Each row of a before or after table is a point. One or more steps were done to the points. Then noise was added and the rows were shuffled. The steps act on columns, c1 being the first. Name the steps. A step turns or swaps two columns, mirrors them in a line or flattens them onto one, adds a multiple of one to another, or multiplies or shifts one. Angles are multiples of 10 degrees, from the lower column toward the higher: turns from -170 to 170, lines from 10 to 170 but not 90. Use the fewest steps. Two steps may share a column if one is a turn and the other turns, adds or multiplies; they go together, in the order done. Otherwise the lowest column goes first.

Before:
[[ 3.1 -0.3]
 [ 3.2  0.9]
 [ 7.8 -2.3]
 [ 0.9 -2.9]
 [-0.5  0.4]
 [-8.2  0.2]
 [-3.3 -1.0]
 [ 5.2 -0.4]]
After, 8 rows:
[[ 1.2 -2.9]
 [-3.8  7.5]
 [-2.1 -2.2]
 [ 1.8 -8.0]
 [-2.4  2.3]
 [ 2.3 -4.6]
 [ 0.0  0.7]
 [ 2.4 -2.3]]
Steps: turn c1 and c2 by -60 degrees

Before (14 x 4):
[[ 1.4 -2.6  6.6 -5.8]
 [ 0.2  4.3  1.2 -7.2]
 [ 5.2  3.0  0.5 -3.9]
 [-2.5 -3.6  1.7 -5.5]
 [-3.0  0.9  3.6  3.1]
 [ 5.3 -3.8  3.5  3.0]
 [ 5.8 -5.3  0.8 -1.9]
 [ 1.5 -3.9  0.9  5.1]
 [-2.8  5.4 -0.7  1.0]
 [-4.8  2.1  2.6  2.0]
 [ 4.7 -2.3  2.9  3.5]
 [-5.3 -3.2 -1.2  5.1]
 [ 0.7 -1.3  3.8 -0.7]
 [-2.7  4.7  2.2 -0.4]]
After, 14 rows:
[[-3.4  4.5 -1.0 -0.7]
 [ 4.8 -1.2 -2.9  3.3]
 [ 5.7 -3.3 -2.3  4.1]
 [-5.3  1.6 -1.5  2.5]
 [ 0.9 -1.1  1.5  3.4]
 [ 6.9 -4.3  2.0  0.6]
 [-0.8  4.3  7.1  0.2]
 [-3.0  0.5 -2.4  4.2]
 [-3.3  3.8  0.8  2.2]
 [ 4.1  4.3  4.0  0.0]
 [-2.0 -4.2  5.3  0.9]
 [-4.8 -4.3 -5.2 -0.1]
 [ 1.9 -2.6  7.1  5.6]
 [ 2.0 -3.8 -4.7  1.8]]
Steps: turn c1 and c2 by 10 degrees; turn c3 and c4 by 80 degrees
